Every row gives one point. The last column is the point's height on a tilted bowl or saddle (a function of degree 2), plus a little noise. Along how many of its main directions does it bend up, bend down or stay straight?

Points, 18 rows:
+0.29	-0.14	+0.23	+0.05
-0.74	-0.53	+0.26	-0.75
-0.23	-0.30	-0.03	-0.36
-0.02	-0.19	-0.38	-0.23
+0.29	+0.26	-0.68	-0.13
+0.02	-0.33	+0.18	-0.12
+0.14	-0.16	+0.09	-0.10
-0.78	+0.22	-0.22	-0.56
+0.28	-0.20	+0.44	+0.23
+0.27	+0.27	-0.01	-0.29
+0.57	-0.37	-0.65	+0.08
+0.40	+0.25	-0.73	-0.08
+0.25	+0.26	-0.14	-0.30
+0.23	-0.36	-0.10	-0.11
+0.21	+0.01	+0.07	-0.13
-0.47	+0.21	+0.15	-0.45
-0.34	+0.70	-0.29	-0.69
-0.34	-0.13	-0.31	-0.38
Directions: 1 up, 1 down, 1 straight

Points (23 x 5):
+0.55	-0.02	+0.13	+0.51	+0.28
+0.32	-0.14	+0.52	+0.18	+0.13
-0.19	-0.22	-0.30	-0.19	+0.08
+0.05	+0.52	-0.50	+0.46	+0.57
+0.31	+0.12	-0.51	+0.24	+0.31
-0.67	+0.38	+0.22	+0.39	+0.58
+0.65	+0.17	-0.06	+0.33	+0.37
+0.00	+0.49	-0.29	-0.43	+0.25
-0.20	+0.40	+0.35	-0.39	+0.33
+0.11	-0.15	+0.07	-0.23	+0.01
-0.15	-0.27	+0.21	-0.48	+0.16
-0.44	+0.08	-0.20	+0.10	+0.18
-0.22	+0.35	+0.29	+0.44	+0.34
+0.17	-0.08	-0.25	-0.11	+0.03
-0.45	+0.49	-0.05	+0.05	+0.33
-0.15	-0.01	-0.58	+0.47	+0.40
-0.19	+0.37	+0.00	+0.37	+0.26
-0.08	+0.73	+0.03	-0.67	+0.54
-0.40	-0.71	-0.24	+0.27	+0.40
-0.67	+0.10	-0.47	-0.10	+0.40
-0.80	-0.41	-0.42	+0.35	+0.70
+0.18	-0.12	+0.26	+0.29	+0.03
-0.11	+0.01	-0.11	+0.15	+0.03
Directions: 4 up, 0 down, 0 straight

Points (42 x 7):
-0.12	+0.56	+0.50	-0.13	+0.22	+0.19	-0.13
-0.31	-0.09	+0.04	+0.43	+0.29	-0.12	-0.12
+0.10	-0.41	-0.26	-0.49	+0.68	+0.72	+0.21
+0.15	-0.14	+0.32	-0.41	-0.46	-0.13	-0.24
-0.43	+0.21	+0.23	+0.22	+0.19	+0.01	-0.02
-0.34	+0.23	-0.28	+0.54	+0.02	-0.13	+0.02
+0.14	-0.37	-0.83	+0.06	-0.20	-0.11	-0.17
-0.40	+0.72	-0.38	-0.43	-0.22	+0.17	-0.24
-0.23	+0.05	+0.65	+0.01	-0.33	+0.28	-0.17
-0.11	+0.79	+0.03	+0.15	+0.11	-0.33	+0.26
+0.46	+0.34	+0.90	+0.00	+0.13	+0.42	-0.78
+0.38	-0.56	+0.15	+0.18	-0.18	+0.41	-0.15
+0.55	+0.10	+0.65	-0.01	+0.31	-0.52	-0.58
+0.48	+0.44	+0.81	-0.36	+0.55	+0.38	-0.60
+0.50	+0.39	+0.50	-0.31	+0.13	-0.09	-0.40
+0.03	-0.38	-0.11	+0.03	-0.39	-0.29	-0.23
+0.00	-0.36	+0.53	-0.03	-0.49	-0.18	-0.45
-0.36	-0.51	-0.43	-0.48	+0.18	+0.12	+0.09
-0.03	-0.26	+0.48	+0.04	+0.47	+0.05	-0.24
-0.23	-0.20	+0.16	+0.22	-0.27	+0.21	-0.09
-0.69	-0.28	+0.39	+0.20	+0.52	+0.29	-0.11
+0.03	-0.11	+0.00	-0.26	+0.31	+0.10	+0.04
-0.05	+0.26	+0.06	-0.33	+0.56	-0.40	+0.04
-0.01	-0.06	-0.02	+0.55	+0.18	+0.15	-0.21
+0.28	+0.36	+0.14	-0.40	+0.27	+0.32	-0.11
+0.28	+0.31	+0.24	-0.07	-0.26	-0.26	-0.26
-0.37	+0.01	+0.12	-0.33	-0.06	+0.23	+0.13
+0.17	+0.00	-0.12	-0.52	-0.21	+0.26	+0.10
-0.24	-0.73	-0.64	+0.35	+0.35	-0.36	-0.43
+0.28	+0.50	-1.06	-0.06	+0.07	+0.18	-0.34
+0.14	-0.26	-0.28	-0.11	+0.00	-0.40	-0.16
-0.34	-0.23	+0.40	-0.28	-0.48	+0.38	+0.31
+0.35	-0.39	+1.07	-0.11	-0.37	-0.06	-0.99
-0.01	-0.20	-0.05	+0.38	+0.69	-0.18	-0.05
-0.34	-0.20	+0.70	-0.23	-0.06	-0.61	-0.76
-0.27	+0.36	+0.45	-0.11	+0.20	+0.12	-0.06
+0.21	-0.10	-0.18	+0.68	-0.24	+0.10	-0.29
+0.15	+0.11	+0.24	-0.04	+0.01	+0.18	-0.11
-0.31	-0.39	+0.82	+0.19	+0.13	-0.26	-0.69
+0.25	-0.20	+0.12	+0.37	-0.13	-0.21	-0.31
+0.09	-0.04	+0.31	-0.47	-0.59	-0.22	-0.32
+0.10	-0.28	-0.04	+0.34	+0.17	-0.27	-0.20
Directions: 1 up, 3 down, 2 straight

Points (62 x 9):
-0.41	-0.21	+0.03	+0.28	-0.24	+0.36	+0.39	+0.13	+0.11
+0.32	-0.32	-0.52	+0.06	-0.21	+0.87	+1.07	-0.40	+0.22
+0.25	+0.57	-0.04	-0.11	-0.03	-0.35	-0.04	-0.45	-0.04
+0.65	-0.62	-0.52	-0.10	-0.03	+0.88	+0.62	+0.05	+0.24
+0.30	+0.20	+0.44	+0.06	+0.00	-0.45	+0.48	+0.28	-0.10
+0.17	-0.07	-0.09	+0.00	+0.21	+0.70	-0.61	+0.30	+0.12
+0.67	+0.27	-0.45	-0.11	-0.07	-0.27	-0.48	-0.22	+0.41
+0.44	+0.25	+0.05	+0.00	+0.29	+0.15	+0.27	-0.28	-0.37
-0.43	-0.51	+0.38	+0.22	+0.10	+0.39	+0.39	-0.39	+0.06
-0.15	+0.32	-0.05	-0.13	+0.31	-0.62	-0.05	-0.17	+0.03
-0.45	+0.39	+0.15	+0.08	-0.17	+1.17	-0.24	-0.61	+0.04
+0.21	+0.32	-0.58	+0.78	+0.20	-0.83	+0.14	-0.35	+0.71
+0.64	+0.41	+0.01	-0.03	+0.42	-0.17	-0.62	-0.04	+0.02
-0.18	+0.37	-0.36	-0.73	-0.43	-0.07	+0.36	+0.26	+0.27
+0.02	+0.26	+0.15	-0.41	-0.08	-0.04	-0.18	+0.30	-0.14
+0.20	+0.36	+0.16	+0.47	+0.26	+0.37	-0.06	+0.50	-0.49
+0.49	-0.14	-0.20	+0.66	+0.32	-0.12	-0.04	+0.43	+0.02
+0.63	-0.15	-0.24	-0.22	-0.58	+0.26	-0.10	-0.08	+0.29
+0.04	+0.10	-0.11	-0.11	-0.10	+0.68	+0.17	-0.44	-0.08
-0.14	-0.79	+0.20	-0.43	-0.53	-0.01	+0.11	-0.17	+0.68
-0.53	-0.28	+0.30	-0.81	+0.52	-0.03	+0.35	+0.08	-0.46
+0.48	+0.03	+0.25	-0.15	-0.51	+0.24	-0.05	-0.31	+0.02
+0.44	-0.08	-0.19	-0.12	+0.78	-0.40	+0.08	+0.40	+0.32
+0.62	+0.60	+0.49	+0.53	-0.45	-0.24	+0.45	-0.04	-0.54
+0.28	-0.09	-0.02	-0.27	+0.03	+0.24	-0.54	+0.26	+0.14
-0.28	-0.61	-0.54	-0.26	+0.08	+0.72	-0.18	-0.07	+0.62
-0.03	+0.25	-0.26	+0.55	-0.13	+0.29	+0.52	-0.05	-0.23
+0.23	-0.30	+0.64	+0.27	+0.21	-0.05	-0.09	-0.38	-0.08
+0.10	-0.64	-0.48	-0.12	+0.00	+0.18	-0.29	-0.02	+0.61
+0.18	-0.44	+0.08	+0.15	-0.19	-0.15	+0.23	+0.16	+0.21
-0.23	+0.65	-0.37	-0.20	+0.00	+0.22	-0.97	+0.36	+0.64
+0.19	+0.11	-0.03	-0.16	-0.01	+0.05	+0.04	+0.57	-0.11
-0.15	+0.15	-0.46	+0.53	-0.04	-0.17	-0.27	-0.51	+0.41
-0.29	+0.13	+0.14	-0.07	+0.29	+0.16	-0.01	-0.15	-0.44
-0.06	-0.47	+0.15	-0.26	+0.09	+0.39	+0.25	-0.32	+0.01
-0.14	-0.14	+0.01	-0.22	-0.04	-0.07	+0.17	+0.33	-0.04
+0.67	+0.37	+0.75	-0.15	-0.04	-0.05	-0.33	+0.02	-0.29
-0.08	-0.10	+0.08	-0.52	+0.44	-0.10	+0.47	+0.44	-0.13
+0.04	+0.18	+0.58	+0.10	-0.02	-0.46	-0.11	-0.10	-0.19
+0.19	-0.20	-0.31	-0.21	-0.16	-0.47	+0.02	+0.37	+0.39
-0.19	+0.38	-0.12	-0.42	-0.49	-0.12	-0.37	-0.12	+0.35
-0.02	-0.04	+0.73	-0.05	-0.05	-0.17	-0.11	-0.55	-0.24
-0.02	+0.16	+0.08	+0.06	-0.46	-0.54	+0.34	+0.10	+0.18
+0.35	-0.06	-0.14	-0.08	+0.30	-0.08	+0.38	-0.27	-0.06
+0.16	-0.21	+0.46	+0.08	+0.17	-0.79	+0.01	+0.33	+0.41
-0.31	+0.11	-0.20	+0.36	-0.16	+0.32	-0.74	+0.16	+0.33
+0.15	-0.26	+0.21	+0.18	+0.33	+0.24	-0.22	+0.36	-0.11
+0.08	+0.65	+0.22	+0.34	+0.29	-0.42	-0.22	-0.19	-0.26
+0.23	-0.11	-0.82	-0.10	-0.45	-0.34	+0.24	-0.30	+0.63
+0.19	+0.06	+0.47	-0.28	-0.40	-0.20	-0.22	-0.04	+0.03
+0.05	-0.15	+0.09	-0.13	-0.53	+0.39	+0.15	+0.21	+0.15
-0.17	+0.35	+0.35	+0.32	-0.09	-0.26	-0.15	-0.46	-0.26
-0.24	+0.09	-0.40	+0.52	-0.12	-0.28	-0.43	-0.15	+0.48
-0.44	+0.37	-0.03	+0.02	+0.65	-0.31	+0.10	+0.24	-0.19
-0.15	+0.61	-0.33	-0.53	-0.60	+0.77	+0.16	+0.16	+0.56
-0.40	+0.15	-0.22	+0.09	+0.14	+0.13	-0.37	-0.02	-0.05
-0.67	-0.12	-0.10	-0.06	-0.69	-0.54	+0.12	+0.09	+0.72
-0.43	-0.31	-0.34	-0.77	+0.71	-0.12	-0.01	-0.32	-0.03
+0.05	+0.09	-0.15	-0.23	-0.52	-0.12	+0.74	-0.05	+0.07
+0.05	+0.35	+0.36	-0.07	+0.10	+0.25	+0.07	+0.13	-0.52
+0.43	-0.42	-0.07	+0.57	-0.26	+0.02	+0.37	+0.24	+0.08
-0.09	-0.48	-0.52	+0.29	+0.04	-0.38	+0.06	-0.65	+0.84
Directions: 6 up, 1 down, 1 straight

Points:
+0.06	+0.48	-0.19	-0.64	-0.02	+0.35	+0.16	-0.02	-0.49
+0.26	+0.06	-0.09	-0.18	+0.55	-0.11	-0.17	+0.22	-0.36
-0.54	-0.56	+0.45	-0.12	+0.17	+0.42	+0.14	-0.69	+0.16
-0.64	-0.01	-0.09	-0.59	+0.22	-0.43	-0.30	-0.76	-0.53
+0.02	+0.09	-0.29	-0.13	+0.34	+0.46	-0.14	-0.33	-0.26
+0.27	-0.41	+0.74	-0.23	+0.07	-0.01	+0.28	-0.69	-0.15
-0.20	-0.07	+0.24	-0.47	-0.06	+0.37	+0.50	-0.12	-0.16
+0.13	+0.08	+0.33	-0.44	+0.16	-0.13	+0.11	+0.17	-0.21
+0.34	-0.43	-0.33	+0.02	+0.03	+0.12	-0.36	+0.04	-0.35
+0.51	-0.31	+0.05	+0.37	+0.06	-0.04	+0.05	+0.02	-0.17
-0.02	-0.49	+0.08	+0.13	-0.43	+0.35	-0.58	-0.40	+0.06
+0.24	+0.48	-0.13	+0.31	+0.35	+0.12	+0.30	-0.19	-0.08
+0.48	-0.44	+0.19	+0.28	-0.10	+0.17	+0.34	-0.43	+0.02
+0.35	+0.17	+0.05	-0.10	+0.69	-0.24	-0.22	-0.19	-0.34
-0.14	+0.77	+0.08	+0.22	-0.07	+0.20	+0.05	-0.24	-0.22
+0.35	-0.03	-0.29	-0.41	-0.42	+0.66	-0.46	+0.02	-0.36
+0.10	+0.23	-0.06	-0.11	+0.29	-0.76	+0.18	+0.02	+0.07
-0.04	+0.77	+0.42	+0.68	-0.39	+0.53	+0.33	-0.21	+0.21
-0.43	+0.56	+0.12	-0.49	+0.13	-0.27	-0.23	-0.02	-0.65
+0.32	+0.07	-0.07	-0.07	+0.49	+0.26	-0.29	-0.32	-0.30
+0.46	-0.85	+0.09	+0.06	-0.93	-0.02	-0.24	+0.05	-0.77
-0.13	-0.17	+0.27	-0.19	+0.09	+0.16	-0.55	+0.02	-0.26
+0.71	-0.40	+0.15	-0.39	+0.29	+0.03	-0.04	-0.28	-0.44
-0.47	-0.01	-0.25	+0.08	-0.06	-0.40	-0.49	-0.56	-0.17
-0.43	-0.02	+0.08	-0.12	-0.32	+0.17	-0.05	-0.39	-0.08
+0.10	-0.66	-0.18	-0.03	-0.29	-0.47	-0.45	+0.00	-0.26
-0.40	-0.16	-0.02	-0.14	+0.19	+0.22	+0.34	-0.80	+0.07
-0.18	-0.05	-0.35	-0.30	+0.22	+0.04	+0.28	+0.08	-0.14
-0.22	+0.20	+0.37	+0.05	+0.23	+0.25	-0.42	-0.56	-0.16
+0.76	-0.07	-0.37	-0.02	+0.55	-0.07	+0.41	-0.03	-0.40
-0.12	+0.22	+0.09	-0.26	+0.49	-0.14	-0.06	+0.36	-0.31
+0.23	+0.13	+0.00	-0.13	+0.99	-0.55	+0.09	-0.67	-0.33
+0.72	-0.28	-0.30	+0.73	-0.10	-0.20	-0.20	+0.03	-0.55
+0.44	-0.10	-0.64	-0.23	-0.33	-0.37	+0.05	+0.11	-0.34
-0.51	-0.10	-0.20	-0.08	+0.13	-0.23	+0.24	+0.04	+0.10
-0.10	-0.08	+0.09	+0.08	+0.39	-0.12	+0.06	-0.21	+0.07
-0.03	-0.13	-0.28	-0.22	+0.09	+0.58	+0.09	+0.12	-0.33
+0.07	+0.43	+0.25	-0.66	-0.43	+0.09	+0.25	-0.05	-0.45
-0.07	+0.15	-0.17	+0.57	-0.29	+0.38	-0.20	-0.46	+0.16
-0.08	+0.03	+0.20	-0.02	+0.39	-0.23	+0.57	+0.35	+0.17
+0.51	+0.74	+0.39	-0.05	+0.31	-0.38	+0.25	+0.22	-0.29
+0.33	+0.42	+0.13	+0.35	-0.17	-0.36	-0.40	+0.05	-0.43
-0.50	+0.04	+0.15	+0.53	+0.38	+0.47	-0.13	+0.05	-0.14
-0.28	-0.25	+0.03	-0.61	-0.07	+0.08	+0.68	+0.02	-0.22
+0.19	+0.19	+0.61	-0.07	-0.07	+0.03	-0.45	+0.35	-0.34
-0.70	+0.11	-0.27	-0.08	-0.05	-0.42	-0.20	+0.75	-0.48
-0.46	+0.50	+0.41	+0.19	+0.22	+0.07	-0.14	-0.30	-0.30
-0.47	+0.62	+0.21	+0.15	-0.80	+0.05	-0.68	-0.32	-0.71
+0.14	+0.09	-0.58	-0.18	-0.10	+0.51	+0.62	+0.32	-0.35
+0.41	+0.02	+0.08	+0.40	-0.05	-0.17	+0.22	-0.10	-0.05
-0.12	-0.02	-0.56	-0.27	-0.24	-0.06	-0.13	+0.70	-0.62
+0.79	+0.02	-0.13	+0.90	+0.16	+0.27	+0.20	-0.11	-0.27
-0.28	-0.06	+0.03	-0.08	-0.60	-0.07	+0.16	+0.34	-0.30
-0.10	+0.13	+0.24	-0.06	-0.06	-0.32	-0.89	-0.29	-0.47
-0.32	+0.39	+0.54	-0.03	+0.47	-0.40	+0.13	+0.29	-0.13
-0.11	+0.17	+0.59	-0.49	-0.13	-0.05	-0.10	+0.28	-0.38
-0.03	-0.03	-0.20	-0.81	-0.05	+0.05	-0.48	-0.03	-0.65
-1.09	+0.17	-0.16	+0.13	-0.14	-0.03	+0.00	-0.16	-0.25
-0.05	+0.06	-0.16	+0.06	-0.15	+0.37	-0.01	-0.54	+0.09
+0.87	+0.01	+0.09	+0.16	-0.61	+0.39	-0.06	-0.01	-0.18
+0.10	+0.34	+0.45	+0.05	-0.17	-0.82	+0.37	+0.05	-0.13
+0.21	-0.10	-0.20	-0.22	-0.17	+0.12	-0.12	+0.00	-0.24
-0.29	+0.16	+0.49	-0.62	-0.10	-0.39	-0.03	+0.10	-0.41
+0.04	-0.12	+0.41	+0.14	-0.70	+0.71	-0.40	+0.06	+0.06
+0.72	-0.27	+0.50	-0.28	+0.61	+0.29	-0.50	-0.04	-0.44
+0.57	-0.37	-0.45	-0.26	-0.47	+0.36	+0.04	+0.21	-0.62
+0.09	-0.10	-0.76	+0.10	+0.01	-0.57	-0.19	+0.55	-0.31
-0.04	-0.27	+0.25	-0.38	-0.53	+0.50	-0.30	-0.48	-0.11
+0.09	+0.63	-0.63	-0.54	+0.19	+0.57	+0.94	+0.26	-0.49
-0.12	-0.36	+0.16	+0.36	+0.01	+0.09	-0.11	+0.00	+0.03
+0.15	-0.28	+0.05	-0.02	+0.39	+0.69	-0.18	+0.63	-0.75
Directions: 1 up, 4 down, 3 straight
